Each row is a point. The points of each table are mixes of a few directions, plus a little noise. Count the directions of each table, and those that both share. Where both have some left over, give the other angles between the two spaces (their principal angles), to ten degrees, smallest first.

First:
[[ -8.2  47.3]
 [ -1.8  10.7]
 [ -0.7   4.9]
 [  3.7 -20.9]
 [  7.3 -42.3]]
Second (7 x 2):
[[ 16.3   3.0]
 [ 27.2   4.6]
 [-34.9  -6.1]
 [ 13.6   2.4]
 [-36.4  -6.3]
 [ 43.1   7.6]
 [-29.1  -5.1]]
Directions: first 1, second 1, shared 0; angles 90

First (8 x 4):
[[ -4.5  25.8  -2.4 -10.7]
 [-25.4 -21.0 -29.2  14.2]
 [ 18.9  14.6 -33.8 -15.7]
 [ 24.5  17.5  64.2  -8.9]
 [ 12.0 -39.1  28.0  17.1]
 [-17.3 -19.8 -15.7  12.5]
 [  2.7   9.4  14.8  -3.7]
 [-11.0  12.3 -26.2  -5.0]]
Second (5 x 4):
[[ -8.0 -14.5   9.9 -37.5]
 [ -4.1  -7.4   5.1 -19.3]
 [ 12.7  22.8 -15.7  59.3]
 [ -7.3 -13.2   9.1 -34.3]
 [  6.8  12.3  -8.4  31.8]]
Directions: first 3, second 1, shared 0; angles 80

First, 9 rows:
[[-14.1  14.4  26.6  -7.0   2.2   3.9 -16.2  52.8]
 [  7.7 -10.0 -44.0  12.3   3.2   8.1  26.6 -23.6]
 [ -0.4  -8.5  52.9  11.2  -4.4   7.6 -35.1 -47.5]
 [ 13.5   2.5 -21.8  16.9  22.2  -2.5  31.7 -40.5]
 [ 14.3  20.2  35.2 -11.5  20.8 -38.0   6.4 -24.9]
 [ -7.2   8.2   4.3  -7.4   0.1  -0.4  -3.2  36.4]
 [-10.1 -27.5 -40.8  -3.2 -35.8  24.6 -11.1  18.9]
 [  5.7  17.7 -15.2 -11.3  15.5 -21.5  26.1  23.9]
 [ -9.4 -17.2   2.9  -0.1 -23.9  18.2 -25.3   4.7]]
Second (10 x 8):
[[ -2.1  -8.8   5.5  -0.4  -3.8  11.4   8.1  10.6]
 [ -1.7  -5.9   3.7  -0.3  -2.4   7.6   5.3   7.1]
 [ -0.9  -3.6   2.1  -0.2  -1.6   4.7   3.2   4.4]
 [  6.3  26.6 -16.7   1.1  10.6 -33.9 -23.5 -31.6]
 [  1.9   6.9  -4.3   0.3   2.7  -8.7  -6.0  -8.4]
 [ -0.3  -1.6   1.0   0.0  -0.6   1.9   1.3   1.8]
 [-11.9 -49.1  30.8  -1.9 -19.9  62.6  43.3  58.3]
 [ 13.1  55.2 -34.8   2.2  22.5 -70.5 -48.7 -65.5]
 [  1.1   5.0  -3.2   0.3   1.8  -6.5  -4.6  -6.2]
 [ -5.9 -24.5  15.4  -1.0 -10.1  31.3  21.5  29.1]]
Directions: first 4, second 1, shared 0; angles 50

First, 10 rows:
[[ 27.7  10.7  -6.2  19.6 -13.4  17.0  13.0   7.7  25.6 -20.4 -27.0]
 [ 36.5  14.0  -8.6  26.0 -18.3  22.2  17.2  10.2  34.6 -27.2 -35.8]
 [-57.7 -21.7  13.8 -40.6  28.4 -35.0 -27.1 -16.3 -54.0  42.6  56.0]
 [ 10.8   4.2  -2.1   7.2  -5.5   6.4   5.3   2.9   9.9  -7.9 -10.4]
 [-47.0 -17.4  10.5 -32.8  22.9 -28.9 -22.5 -12.9 -43.6  34.4  45.4]
 [ 41.1  16.0  -9.6  29.4 -20.4  25.1  19.3  11.4  38.5 -30.3 -40.2]
 [ 14.4   5.4  -3.5  10.2  -6.8   8.5   6.7   3.6  13.6 -10.5 -14.2]
 [  6.1   2.3  -1.6   4.9  -3.1   3.7   3.3   1.8   5.5  -4.6  -6.3]
 [ -5.0  -2.1   1.1  -3.8   2.7  -3.2  -2.4  -1.6  -5.1   3.9   5.1]
 [-27.2 -10.0   6.0 -19.0  13.3 -16.3 -12.7  -7.4 -25.3  19.6  26.9]]
Second (10 x 11):
[[ -0.8  -0.2  12.4  -1.8  21.2   4.7 -33.0  15.6 -10.0 -19.2  21.2]
 [ 10.2  -9.9  13.2  16.5  -7.0  19.3  -7.9  -0.1   4.5   1.0  11.9]
 [  6.8  24.9 -30.7 -32.6  30.7 -12.3  30.3  18.6  15.0 -16.8 -50.7]
 [-13.3  -1.5  10.6  -2.9  10.5  -8.9 -32.2   4.9 -18.7  -9.3  27.4]
 [ -8.2  16.8 -22.5 -25.4  14.1 -22.8  18.3   4.2   0.4  -4.5 -27.4]
 [-16.8 -10.4 -13.7  13.6 -64.0 -21.6  50.8 -50.0   1.7  54.3 -12.4]
 [  2.8 -10.3  25.8  13.1  12.0  16.7 -44.3  12.4 -11.1 -15.9  38.2]
 [  0.4 -26.2  26.3  37.6 -41.1  18.5 -11.9 -24.2  -4.7  25.2  37.5]
 [ 30.1   6.0 -11.6   1.2   6.5  25.4  34.2  11.3  31.3  -5.3 -40.9]
 [-11.3  10.9  -9.7 -19.0  16.9 -19.0  -4.5   7.1  -8.6  -9.5  -5.1]]
Directions: first 1, second 3, shared 0; angles 30

First:
[[ 29.7  -6.8 -21.0  25.7  15.4 -10.1 -14.4  24.1  27.4  -5.4   9.0  -8.9
    1.5   7.8]
 [ -3.1   3.0   5.1 -16.3  -8.7  12.4   0.1 -11.6 -16.8  12.3  -1.6   4.0
   -2.8   2.2]
 [  4.8 -16.8  22.6  33.8 -30.2  -5.2 -10.3  22.3 -29.6 -17.9 -11.0   3.3
  -16.5  -7.9]
 [-27.3  24.9  -8.9 -44.6  43.9  -5.9  29.2 -40.9  38.3   0.5  11.4   2.3
   22.2  -4.5]
 [ 14.1 -24.8 -17.9  -9.0  17.2   5.7  11.5 -16.9   3.9 -18.3 -11.3  38.1
  -27.7  36.2]
 [-23.5  -1.9   0.1  66.1 -33.4 -16.9 -18.5   1.5 -29.5  34.0 -15.6  -5.5
  -21.2 -43.2]
 [ 36.3 -16.2 -31.4 -36.2  -0.9  30.8  -8.9  14.7   1.5   8.2  -2.8  10.1
   -4.0  58.0]
 [ -7.8  24.8  34.8  23.3  -0.7 -10.9  -8.2 -13.2 -10.6  13.9  18.7 -21.0
    9.9 -54.5]
 [-22.6  13.4  16.2 -42.3  -3.5  -0.5  16.6  20.9  15.6 -26.6   2.6 -22.5
   38.2   5.3]]
Second, 11 rows:
[[ 50.0 -37.9  26.5  32.2 -11.7   0.8 -19.0  20.2   1.7 -27.8   8.0  10.9
  -18.8  16.0]
 [ -1.9 -25.5  72.2  23.2 -18.9 -17.4  10.5   5.5  -7.9 -64.4   1.5  10.7
   -7.8 -16.5]
 [ -3.9   0.0  26.9   5.5  -0.3  -8.5   9.2   7.1 -15.9 -36.6  -1.8   4.5
   -4.3 -10.7]
 [-54.5  46.3 -51.1 -41.7  16.2   4.6  16.8 -24.8   4.3  54.4  -8.5 -15.9
   23.2 -11.5]
 [ 13.7 -21.2   3.5  10.3 -12.5   3.4 -11.5  -4.9  21.7  17.8   3.9   0.6
    0.4  11.5]
 [ -3.6  -3.9   3.7   0.7  -5.0  -0.6  -0.5  -5.3   8.3   6.4  -0.1  -1.0
    3.1  -0.4]
 [ -9.8  12.0 -14.1  -9.1   4.8   1.6   2.4  -4.6  -0.3  11.7  -1.8  -4.2
    4.8  -1.1]
 [  4.2  43.1 -14.6 -11.1  34.2  -1.8  14.4  32.1 -63.3 -57.8  -6.0   4.0
  -15.3 -13.2]
 [ 12.1 -46.1  15.2  18.1 -32.5   2.6 -19.3 -20.9  54.6  44.3   7.4   0.9
    6.9  17.2]
 [ -4.5  40.7 -66.6 -25.9  28.0  12.8  -0.6   4.3 -14.4  37.0  -4.8  -9.5
    4.3   7.7]
 [ -2.8  -5.4  -1.1   1.1  -4.8   0.3  -1.8  -6.4  11.4  12.3   0.2  -1.9
    4.0   2.2]]
Directions: first 6, second 3, shared 2; angles 80

First, 8 rows:
[[ 24.2   6.1 -11.6 -15.5  10.4   6.0  -6.2 -14.8 -10.5  -1.6  13.1  -4.2
   10.3  16.4   1.5  11.0  21.9  13.0  17.2 -17.0]
 [ 33.7   9.0 -15.8 -22.3  14.2   8.2  -8.4 -20.1 -14.0  -1.9  18.3  -5.6
   13.7  23.7   1.4  15.4  29.9  18.5  24.4 -23.8]
 [-61.9 -16.5  29.0  40.0 -25.9 -15.6  15.3  35.9  25.8   4.2 -33.9  10.9
  -25.4 -43.0  -2.7 -27.7 -54.5 -33.9 -43.0  42.8]
 [-30.9  -7.6  14.4  20.3 -12.9  -7.5   7.7  18.1  13.0   1.8 -16.6   5.5
  -12.7 -21.5  -1.6 -14.3 -27.1 -16.0 -21.6  21.4]
 [-19.7  -4.9   8.7  12.5  -7.5  -4.8   4.8  11.5   7.7   1.2 -10.4   2.8
   -8.3 -13.4  -0.6  -8.6 -16.7 -11.0 -13.3  12.9]
 [-31.5  -8.1  14.8  20.4 -12.6  -7.8   8.1  18.7  12.8   2.0 -17.6   5.9
  -13.5 -21.6  -1.5 -14.3 -27.5 -17.0 -21.9  22.3]
 [ 50.3  12.6 -23.6 -32.0  21.1  12.0 -12.0 -29.4 -20.8  -3.2  27.0  -8.8
   20.2  34.6   2.1  22.6  44.3  27.3  34.7 -34.4]
 [ 35.0   9.3 -16.4 -23.3  14.5   9.3  -9.3 -20.4 -14.5  -2.3  18.8  -6.0
   14.0  24.9   1.5  15.3  31.2  19.4  24.4 -24.5]]
Second, 10 rows:
[[  9.4  23.1 -19.9 -13.9 -23.0  23.1 -39.8 -27.3 -31.5 -21.0   0.7 -10.7
   -4.9  77.2  29.3  18.1  49.2  39.5  11.6 -12.7]
 [ 29.1 -21.5  -3.2   3.4  37.8   2.0   7.0  12.2  10.2   3.5   5.2  16.2
    7.3 -21.7 -16.8  15.3  -6.2  -4.8   9.0  -2.7]
 [  1.0 -13.4  11.1   1.6   4.3   3.8   6.3   0.1   6.8  16.7   3.8   7.4
    4.2 -17.0 -16.2  -6.4  -3.3 -10.4   4.1  -2.5]
 [ -9.2  25.9  -1.8  -5.1 -17.1 -33.8  21.8  10.2  12.6 -10.9  -6.6  -7.7
    4.0 -36.9  16.7 -25.4 -38.3 -25.7 -17.0   5.6]
 [ -9.5  -8.0  10.7  -6.5  17.4 -12.3  34.6  -1.8   8.7  24.9  22.4 -16.0
   10.3 -37.4 -26.5  -8.4 -10.9 -12.3   6.4  -6.0]
 [-14.2  -5.9  18.9   7.2 -29.4   2.5  -5.4   1.9   9.2  12.4 -16.8  16.9
   -2.6 -15.6  -2.0 -24.5 -14.0 -23.8 -10.5   5.9]
 [ -4.6   3.5  -6.0  10.8  -5.0  -2.0 -10.0  11.5   0.7 -17.6 -15.1   4.8
  -10.2   9.5  15.3   4.4  -7.5   3.3 -12.2  13.4]
 [ 22.6  25.7  -4.0 -17.5 -28.8 -14.7  -5.3  -5.7   5.3  -7.8  -9.9  12.4
   13.4 -16.9  20.3 -25.5 -16.1 -24.3  -1.9 -11.5]
 [ -6.1 -32.5   5.9  13.0  58.7  -7.2  37.9  18.9  12.4  17.6  21.9 -10.6
    0.1 -36.8 -38.3  20.9 -12.9   2.3   5.0   8.8]
 [-15.8   2.3 -11.5   5.7 -15.6  38.4 -45.8 -21.2 -34.3 -16.8  -3.6 -12.9
  -20.9  94.9  18.9  31.0  59.2  54.5   5.9   1.9]]
Directions: first 1, second 5, shared 1
